Each wall is flat, endless, passes through zero and stands at right angles to its row. A trip goes straight from one point to another. Which walls does it cross, in order?

Walls:
(1): +0.64,+1.36,-0.17
(2): +1.21,-0.12,+1.32
(3): +1.80,+0.30,-2.22
(4): -0.10,-2.58,-0.88
(5): +0.11,-0.38,-0.52
(6): +0.89,-0.94,-1.64
(7): +1.19,-0.31,-1.59
(8): -1.36,+0.82,-0.44
(9): -1.37,+1.91,-1.07
(10): +0.04,-0.79,+0.29
(11): +0.12,+1.19,+1.06
Trips:
+2.03,-1.36,-0.53 to +0.02,-0.85,-1.32 => 2
+2.24,-0.71,+0.18 to +3.47,-0.62,-1.16 => none
-1.57,-1.94,-2.07 to -2.60,-2.66,-1.24 => 3, 9, 7
+1.62,+1.76,-3.25 to -0.28,+1.29,-1.26 => 11
+0.64,+1.52,-0.05 to +1.31,+1.16,+2.31 => 7, 8, 3, 9

Walls:
(1): +2.46,-1.91,-0.07,-0.99,-2.47,-1.49,+1.01,+1.73,+0.44,-2.12,+0.25,-0.96
(2): -0.82,-0.79,-0.90,-1.51,-0.13,+1.94,+0.21,-0.83,-1.11,-1.07,-0.22,-0.33
(3): +1.60,-2.64,-0.48,+1.39,-0.17,+0.87,+0.37,+3.79,-1.10,+2.00,+0.35,+0.72
(4): -0.34,+0.15,-2.90,-2.87,+0.99,-0.05,-1.55,-0.23,-0.78,-0.01,-2.58,-2.20
(5): +2.87,-0.08,-0.17,+0.59,-0.88,-1.42,-0.31,+1.76,-1.20,+0.04,+1.63,-0.20
(6): +0.92,-1.82,-0.49,-2.31,+0.90,+0.77,+0.59,-0.55,+0.07,+1.90,+0.19,-1.47
(7): -0.11,-0.91,-0.48,+1.67,-1.05,+1.55,+2.04,-1.29,+2.82,+1.10,+0.78,+0.47
(8): -0.52,-0.22,-0.09,-2.22,-1.35,+2.63,+2.55,-0.56,+0.97,-4.70,-1.59,+0.23
(9): +0.22,+0.67,-3.58,+0.96,-0.29,-1.14,-1.04,-1.14,-0.67,-0.66,+0.77,+1.39
Trips:
-0.18,+2.67,+0.38,-0.71,+1.01,-0.02,-0.40,-1.15,+2.86,-0.06,-2.25,-0.47 to +0.35,+1.49,+1.72,-2.98,+1.87,-1.02,-1.57,+0.90,+0.60,-0.34,+0.79,+2.74 => 7, 8, 4, 5
-0.25,-0.39,+1.89,+0.37,-2.43,+0.76,-1.05,+2.12,+1.63,+0.92,-1.19,-2.47 to +0.40,+2.26,+0.05,+0.39,+0.59,+2.61,+1.79,-1.47,+0.98,-2.14,+0.91,+2.33 => 8, 6, 5, 3, 2, 1, 9
-0.58,-2.68,+0.65,-1.40,-0.10,+1.95,-0.49,-1.45,+0.56,+1.72,+0.99,-2.62 to -0.38,-0.25,+0.20,-1.66,+2.05,+2.47,-2.17,-0.11,-0.83,+0.77,-0.24,+0.79 => 7
+0.44,-0.73,+0.63,+1.03,+0.88,-0.01,+1.97,+0.85,+3.33,+1.09,+0.32,+3.27 to +1.63,-1.51,-0.11,-1.10,+1.77,+3.19,+1.03,-2.62,-0.09,+2.28,+0.16,-2.34 => 6, 2, 8, 4
